Each row is a point. Each copy is the shape, with its points in the same order, stretched, turned, moved and blurred by noise. Say if it was mirrored as well.

Shape (7 x 3):
[[  0 -36   5]
 [ 14 -32  32]
 [-10  17  19]
 [ 18  20 -10]
 [  6  -9  24]
 [-27  19 -25]
 [ -7  13 -26]]
Copy 1, 7 rows:
[[ -7   6 -54]
 [-17  31 -60]
 [ -4  18  12]
 [-34  -3  13]
 [-15  24 -26]
 [  6 -22  34]
 [-11 -21  19]]
Copy 1 is: only turned
Copy 2, 7 rows:
[[-28  32  39]
 [  5  44  54]
 [ 38  22  -6]
 [ 25 -22 -12]
 [ 19  30  26]
 [ -2  -4 -37]
 [ -3 -14 -22]]
Copy 2 is: only turned

Shape, 9 rows:
[[ -5  59 -17 -11]
 [ -8  37 -47  15]
 [ -9  20 -30   6]
 [ 21  -9  19 -10]
 [ 10 -31  26 -30]
 [-38  51 -21  25]
 [ 37 -17   4  12]
 [-20  24 -23 -13]
 [ 28 -32   9 -26]]
Copy 1, 9 rows:
[[-21 -41 -52 -43]
 [-30 -10 -41  -6]
 [-17   0 -20 -10]
 [  3 -12  31   1]
 [  5   9  56 -11]
 [ -3  -4 -60 -39]
 [ -2 -11  36  37]
 [-19  -2 -21 -36]
 [ -7  -1  57  12]]
Copy 1 is: only turned
Copy 2:
[[-55 -10  36 -13]
 [-42  14  16 -51]
 [-16   9  11 -33]
 [ 22 -40   6  13]
 [ 60 -37   9  28]
 [-56  37 -11 -25]
 [ 18 -43  -2 -15]
 [-12  11  19 -16]
 [ 54 -45  20   7]]
Copy 2 is: mirrored

Shape (13 x 8):
[[ 20 -22  35  17  45 -13  24 -17]
 [ 20 -43   9  24  12 -23  18 -34]
 [  7  22 -10  22  13  -3  -5 -37]
 [  1 -14  -9  -5 -13 -12   2  32]
 [ 19  11  15  36 -31 -19  23   1]
 [ 40 -16   8  49  15   0  18  -6]
 [-18  -3  11 -14 -16  23 -16  -1]
 [-20   6 -18  40  25   6  34 -32]
 [ -6  11 -38 -32 -23  15 -28  11]
 [-16  11 -22  -4   4  10 -35  16]
 [-21  12 -17 -20   7   8 -42  16]
 [-23  11 -33   8 -18  42 -42   9]
 [ 10   8 -16 -28  -6  28  -6  15]]
Copy 1, 13 rows:
[[ 47  13 -37   0  21  19 -31 -56]
 [ 60  10   6 -16  18  31  28 -26]
 [  0 -50  -2  -1 -10   9  15 -38]
 [-13  23   2  11  -9   2 -23  22]
 [ 32 -24 -32  -7 -24  16  10  23]
 [ 22  12 -28  10  17  45  23 -12]
 [  7 -32   6  14  33 -36 -14   8]
 [ 18 -55  -9 -13  11  59 -16 -35]
 [-59 -12  34  -1  -4 -34   3  19]
 [-39 -18  22  43   8 -21 -15  -3]
 [-33 -15  29  38   3 -35 -24  -7]
 [-41 -42  31  43  38 -12   9  29]
 [-54  -1  -4  -5  15 -22 -13   7]]
Copy 1 is: only turned
Copy 2:
[[ 32 -14  -3  19 -12  11  27  42]
 [  7 -44   8  26 -15  16  34  21]
 [ -8 -47 -11  28  -4  -2 -18  12]
 [ 11  10  -8 -16  46   6  27   2]
 [ 16  -9  10 -18  28 -33  21   1]
 [ 26 -44  -5 -18   2  -5  11  29]
 [-15  22  -6   1  12   9   8  -6]
 [ 29 -46 -10  35 -13  15  -9 -11]
 [-24   1 -10   2  44  26 -14 -12]
 [-18 -10 -36   1  34   9 -14   1]
 [-22   1 -36   7  34  10  -9   2]
 [-26 -17 -36 -14  20  14 -26 -22]
 [ -3  14   0 -11  34  21  -8   1]]
Copy 2 is: only turned

Shape (14 x 11):
[[ 12  -7 -24  16  13   7   6  18   3   4 -19]
 [ -1 -28 -30 -19  27   0 -17  20   0   1 -15]
 [ 30  -3  -6 -13  -4   2 -13  19   0 -10  10]
 [ 13 -18 -14 -14   1   5 -31  22 -11 -20  -5]
 [ 13  10   3 -26 -12  -4  11  13 -16 -19  17]
 [ 15  -2 -41  -7  14  15  -9  -2  -1   5  -3]
 [ 24   7   9 -24 -19 -32  -7   9   3 -12  23]
 [ -1 -14 -28   5   3  -2 -17   2   2 -15 -10]
 [  8  -5  11  11 -10  25  14 -15   0  35  24]
 [ -4  15  14   7  -4  26  10 -16  24  11   5]
 [  4 -12 -17   9   4  25  15   2  32  -2  10]
 [ -8  -9 -10  14 -14  27  11  -7  -5  27  27]
 [ -9  19  -5   9 -15  25   7   7  27  24  14]
 [ -3   9  -9  19  22  16  -1   6  15   3  18]]
Copy 1, 14 rows:
[[  9  37   3  -2   3  28 -11 -27   1   0 -33]
 [ 29  26  24 -22 -21  31  -8  -3  12  44 -41]
 [ -9   5   6   3 -19   0 -22 -42   7  31  -4]
 [ -2  20  -2   4 -22  17  -3 -18  21  56 -15]
 [-17  -1  20  32 -27 -26 -20 -23   2  10 -11]
 [ 23  28  16   5  -7  33 -30 -19  23  15 -12]
 [-30  -6  22 -11 -24 -41 -25 -26  -7  20  14]
 [  5  36   0  -6   5  10 -12   6  19  32 -12]
 [ 43  -4 -25  14   0 -12  -4 -28 -20 -18  10]
 [ 29 -25 -11  27  39   5  -4  -6  -6 -16  14]
 [ 46   3  -4  -4  35   2 -34 -27   4   4 -22]
 [ 53  14 -30  22  -1 -16 -17 -18 -17  -4  -6]
 [ 37  -4  -1  30  29  -5 -33 -22 -31  -4   7]
 [ 13  -5 -17  -4  24  19 -33  -7 -14  -1 -16]]
Copy 1 is: only turned
Copy 2, 14 rows:
[[ 14  -5   2 -14 -22  21 -30  -6  14 -23   7]
 [  6 -32   3  -1   5  17 -29   5  20 -15 -32]
 [ 15 -33  20   5  -1   1  13  -5  13  -9 -17]
 [ 18 -32  28   1  -5  12   0  17  20 -12 -28]
 [ 14 -17   7  18  22 -10  30  -4  27  -3 -12]
 [ 19 -12  12 -11  18  26 -26 -17   1  -5  -3]
 [  4 -28  23  26   5 -36  35  -8  18   8 -39]
 [ 14  -6  24 -12  -6   6 -20   8  17  -4 -18]
 [-13  -2   1  -9  11   4  14  -9 -19 -13  11]
 [ -1   5 -10 -15  11  11   2 -15 -14  27   6]
 [ -7 -12  -1 -28   6  11  -9 -12  13   5  12]
 [-14   1  18  -9  20   9   1   3  -4 -18  27]
 [-12  -3  10  -2  16  17  -9 -13   1  18  31]
 [ 20 -11   5 -17   5   2 -29   0  -5  14  19]]
Copy 2 is: mirrored
Copy 3:
[[ -9   0   3  31  12  -5 -12   0  29  20  21]
 [ -4 -18  24  46  -1 -17   4   1  18  13   3]
 [ -1 -21   5  26  31   4  -2   6 -18  38   4]
 [ -6 -35  26  18  15   0   9  -3 -16  43  14]
 [-15 -32  -9   5  31   9  -4  10 -24  20  -3]
 [-26  12   2  31  -2   9   6 -20   9  15  -2]
 [  6 -24   1  21  49  29   0  12 -31  15  -6]
 [ -7 -20  22  18   5  16   3 -15   5  15   7]
 [-10  47  -8 -15 -15 -14 -16  16  -3  -9 -22]
 [  6  22  -9   4 -21 -24 -29 -18  -2  -4   5]
 [ -3  -4  10  24  -9  -9 -41 -10  18   6  -3]
 [-23  36   5 -20 -13 -11 -15   5   5  -6 -29]
 [ -3  37   8   6   1 -32 -30 -26   2  -4  -5]
 [ 14   6  -2   9  -5  -9 -17 -15  23  15  -3]]
Copy 3 is: mirrored
Copy 4:
[[ 31  -3 -13  22 -25 -23   6 -11 -15 -11  15]
 [  7   3 -33   5  -8 -15  24 -26 -37   1  22]
 [ -3  35   9   0  -2 -25 -16 -28 -26 -19  -2]
 [ -9  22   8  -4  -5 -27   3 -32 -37  -8  -1]
 [  2  34  13 -19   7   2 -32  -7 -25   4  -9]
 [ 15   9  -3   9   5 -14  13 -23 -19 -20  36]
 [-13  53  13  -5   9  15 -21  -6 -23  -9 -28]
 [  5   7   8  13   1 -10  16  -6 -17  -3   0]
 [-10  -4  -2 -22   9 -11  10 -27  45 -11  -4]
 [-12 -13  12  -9   9 -13 -12  27  47   8  10]
 [  5 -12   4  21  16 -29 -13  -4  19   6   9]
 [  0  -5   5 -15   8 -13  16 -39  49   9  -7]
 [  0   0  12   5 -17 -15  -9  -5  60  24  11]
 [ 18  11   1  14  16 -32  13   1  30  13  12]]
Copy 4 is: mirrored

Shape (16 x 12):
[[ -8   5 -37  -8 -17   5  -9  15   7  16 -13   6]
 [ 21   1   4 -11 -20 -16  -6 -24   9 -23  12  28]
 [-27 -12  14 -13   6  11  28  -7 -29  -9 -20  -5]
 [ -4 -20   8  -1 -19  23  12   1  -8 -26  -6   3]
 [  3 -45 -32 -22  -3 -24 -15 -34  13   8   0 -18]
 [-11   4  -2   2   9 -17  -1   8 -23   5  24   0]
 [ -5 -17 -10  13   4 -31 -10  12 -20   0  -4  31]
 [-15   2  -8  11 -20   0   3   5   4   2 -15  -1]
 [-30 -35 -14  24 -18  -9  26  -9 -28 -25  17   1]
 [ 22 -16  11   8  -1 -25   2   2 -27  -6 -16 -18]
 [ 18   7  -9  -5 -18 -12 -21 -28 -25  25  18  27]
 [-29 -17   9  16   5   4   7  13   8   2 -13  27]
 [-27  -1 -10  19  11  -7 -22  -4   8   5 -15  17]
 [ -8   4  17 -23  -6 -24  -9   1 -16  -4 -20 -23]
 [ -4   2 -27   8 -11   8   4 -34  -2 -14  -5   3]
 [-23  -1 -27   2  -8   4  11   3  19  20 -16   4]]
Copy 1 (16 x 12):
[[  0 -19   9 -14   9   7  22  11  31 -20 -22 -22]
 [-23  -1  25  -9  12 -20 -33 -22   2   7  -8  19]
 [ 16  28  -9  33  -3  -8  40  -7  18   6  33   1]
 [ 33   8   4  17  12 -27  11 -11   5  10  -8  12]
 [ -1 -18   4 -33   0 -21   2  14  51  12  32  47]
 [  1 -33 -25   9  -8   4   1 -13  11   4  32 -18]
 [ -6 -45  14  10 -16  21  13 -33  -6  -1  14  14]
 [ 15 -14  18  11  11   3  15  14   6   3  -5 -15]
 [ 58 -22  16  16  27 -15  15 -35   1  34  55   3]
 [ -5 -17 -20  40  10   6   6   9  -1  -5  20  37]
 [-60 -17   1 -25  17 -16   6  -6  -5  13  12 -10]
 [ 29 -19  18   3 -35   2  19 -12 -14   4  -4  -4]
 [  8 -25  18 -15 -30  30  21  -3   2  25  -9  -7]
 [-23 -11 -12  45  -7   4   6  20  45   7  12  10]
 [ 11  23  18 -20  31   3  17  -3   9  21   5  -1]
 [ 20  -6  21 -16  -3   8  24  18  15 -13   0 -22]]
Copy 1 is: mirrored
Copy 2, 16 rows:
[[ 27  -4  35 -12  -3   5  25  19 -17  12 -16   6]
 [ 32 -13 -26   6 -27  11  33 -20  -1 -29 -25  10]
 [-20 -10  16 -29  23  -5 -14 -37   1   1   7   4]
 [ 12 -17  -7 -21  -1  14   6 -17 -12   4  20   2]
 [ 13 -20  25 -30   3 -21  45  -1  42 -31   2  28]
 [ 13   3   8  11 -17  -2 -21 -12  30  10 -12  20]
 [ 36 -10  22  -5 -20 -28 -16  11  -9 -14 -19  27]
 [  3 -16  22 -11 -13  14  13   5 -11   2  -3  -8]
 [ 25 -41  20 -11 -12   1 -19 -36  20  11  17  -4]
 [ -8 -13 -12 -46 -23 -11 -11  11  10  -8  -4   8]
 [ 13 -33  -8  19 -23 -16  26 -13  11   5 -36  49]
 [ 14   3  32  11   1 -14  -4  -2 -22 -11  10   3]
 [ 11 -15  29  17   4  -6   2  19  -1 -25 -10  11]
 [-28  -3   9 -40 -13  15   2  -9  16 -17  -9  20]
 [ 15 -40  -1  -3   8  11  25  -8   9  -8 -16 -10]
 [ 12   0  46  -3   8  -2  24   5 -12   3  -7 -15]]
Copy 2 is: mirrored

Shape:
[[ -4 -29  29 -32 -10 -18 -15 -16  12 -15 -23   0]
 [-10 -12 -16  28  16 -19  25 -16  10  17  29  -9]
 [ 36  20  -8  12  14  20 -24   4  -9  -3  14  15]
 [  0   2  -6  17  10  21 -11  16  -7 -12 -18  26]
 [-11 -18  10  16  23 -31  13 -10   9  -1  43 -27]
 [ 13  23  -9  26  14 -11 -17  -3   2  14 -14  17]
 [ -8 -16   3 -46 -10  -6   1 -22  -2   2 -32 -18]
 [-13  -6  38 -19 -11   8   3 -38   6  12 -20  -4]
 [  8  20  -4  29  11  -2  -9  -2 -32 -19  -6   5]
 [-22 -17  14 -21 -41  -2  -7 -22  11  13  -3 -16]
 [-16  -3   4  19  29 -12  10  -2  26  -2  21 -44]
 [ 24  34   3  12  17   2  11  30 -14 -12  -2  26]
 [ 17 -29   5  30  20  -8  19  -8   8   5  19 -30]
 [ 20  24  -3  31  -8  -6  -4  18  -7   2 -17   7]
 [-13 -18  13  16  21 -14  -1   2  -7  38  25 -27]]
Copy 1 (15 x 12):
[[ 17 -15 -21  24  23  -6  -9  32  -3   6 -23  33]
 [ 18  -5  37  17 -35  16 -24 -16  -6   7  20 -13]
 [-13  12 -18 -20  15  26  19 -47  -9 -17   4 -27]
 [-24  31   3 -12   2   2  -5 -24  -9 -17  11   1]
 [ 28  -8  28  31 -25  29 -37  -1  -7  -7  18 -28]
 [-15  27   0   5 -29  24   2 -27   0  17  15  -4]
 [ 18 -13 -11  19  35 -28   7  34  16  33 -10  32]
 [  8 -22  -8  12  19  -9 -16  21  26  29 -59  26]
 [-12  29  15 -16 -20  36   3 -14  16 -12   8   1]
 [ 32 -20 -17  -9  15 -18 -25  26   9  30 -28  28]
 [  9   6  34  22 -27  10 -34  18 -10   8   9 -35]
 [ -7  31 -15   0 -13 -17  24 -33   7 -35  10 -23]
 [ -8 -37  21  15 -19  18 -21   1  -4  -9  30 -17]
 [-17  18 -18 -18 -34   4   6  -9   7  -2  19  -1]
 [  6 -11  16  30 -18  21 -38  -3  20  12  44 -25]]
Copy 1 is: only turned
Copy 2 (15 x 12):
[[ -4 -14   0 -15 -37 -27  34  24  30  13  19 -13]
 [  3  -3 -23  13  18  22  -4  -1  -9 -32 -20  38]
 [-26   5 -12  -1 -16  -8 -35 -24 -21  -9   2   7]
 [-30  18 -15   7  17 -27  -6   8  -9 -11   3 -12]
 [ 14 -27 -37   9  -2   2   9   7 -26 -17  -6  45]
 [-18  16 -16  31  -1   2 -16 -29   8 -31  -6 -10]
 [ 12  -5  10 -23 -34   9   9  23  42  13  29 -24]
 [  3  16  -7 -22 -31 -14  25   6  42   3  39   5]
 [ -3   8 -29   5   7 -26 -31  -5 -18 -23  -8  -5]
 [  7   2  20 -14 -14 -17   6  10  44   9  22  10]
 [ 15 -13 -20  32  -1  10   6   9 -26 -11  19  45]
 [ -9  20 -31  11  13  -3 -22 -26 -29  23 -15  -2]
 [-13 -11 -38  17 -18  10   9  27 -11 -17 -11  39]
 [-11  24 -13  27   5  -9 -25 -16   1   2 -13   5]
 [-16 -15 -51  27   7  11  -5  -3  10 -35  13  39]]
Copy 2 is: only turned
Copy 3:
[[ -8  36  11 -17  25 -21  13   7 -24 -29  30 -46]
 [ 22 -20 -35   3 -18  -3  -3   8 -39 -10   3 -17]
 [-11 -23  -2   8 -19  -1  12 -19  39  13  10  17]
 [-28   3   0  -7 -20   3  12   2  31  27  -9  -4]
 [ 26 -20 -27  -8 -21 -27   8  18 -52 -38  12 -25]
 [  0 -16  -5 -14 -26  12   2 -24  -1  20  17 -11]
 [ -7  60   6  -9  32 -11  -1  -5 -18  -6  23 -13]
 [-13  42 -12 -23  45 -31  26  -8 -39   3  18 -26]
 [-35  -8  -5 -15 -13   3  13   4  10  12  18   8]
 [-11  32   6 -10  41 -25  29  -4 -49 -15  -2 -18]
 [ 35   6 -34 -23 -30 -19  14  11 -42 -26   2  -2]
 [-15 -31   8 -25  -9 -20  -8  -7  42  33 -10  13]
 [ 14 -12 -54 -14 -26  -7   5   0 -23 -28   2 -13]
 [-19 -18  -1 -31 -14   1   6 -20   7  20 -11   7]
 [ 13  -8 -43  -8 -36 -26  -3 -17 -50 -14 -12 -19]]
Copy 3 is: only turned
Copy 4, 15 rows:
[[ 14 -22   0  22 -21   3   1   3  29  -4 -42   6]
 [ -6  30 -13  -1  -3  19  22  39  20  -6  20   8]
 [ 28   1   8 -20   5  -2 -24   0 -28 -13  -2 -23]
 [ -4  -3   6 -11  14   9 -14 -17  -6 -10  12  -4]
 [ 35  10 -25  -6  -9   3  26  31  31  11  -6  12]
 [ 11  19  18 -21  -8  13  -9  -9  -5 -23  12   7]
 [ -8 -17  20  25 -36  10  12  -1   5   9 -22   9]
 [ 11   9  -4  45 -30  24  13 -11  19   2 -18   0]
 [ 11  -4  10 -40   3  23  -7 -29 -15  -7   2   2]
 [  0  20   2  56  -7  31  -6   1  17  23 -36  16]
 [ 43   3 -21   4 -24   2  31  12  27  23  24  27]
 [ 17  -3   1 -34  10  -2  -3 -24 -25 -30   1   1]
 [ 10   3 -34 -19 -29  -7  14  46  19   6  11   0]
 [  9  17   0 -27  -3  15 -17 -22 -12 -13  -1  18]
 [ 20  41 -18  17 -26 -18  21  26  25  24   0 -11]]
Copy 4 is: only turned
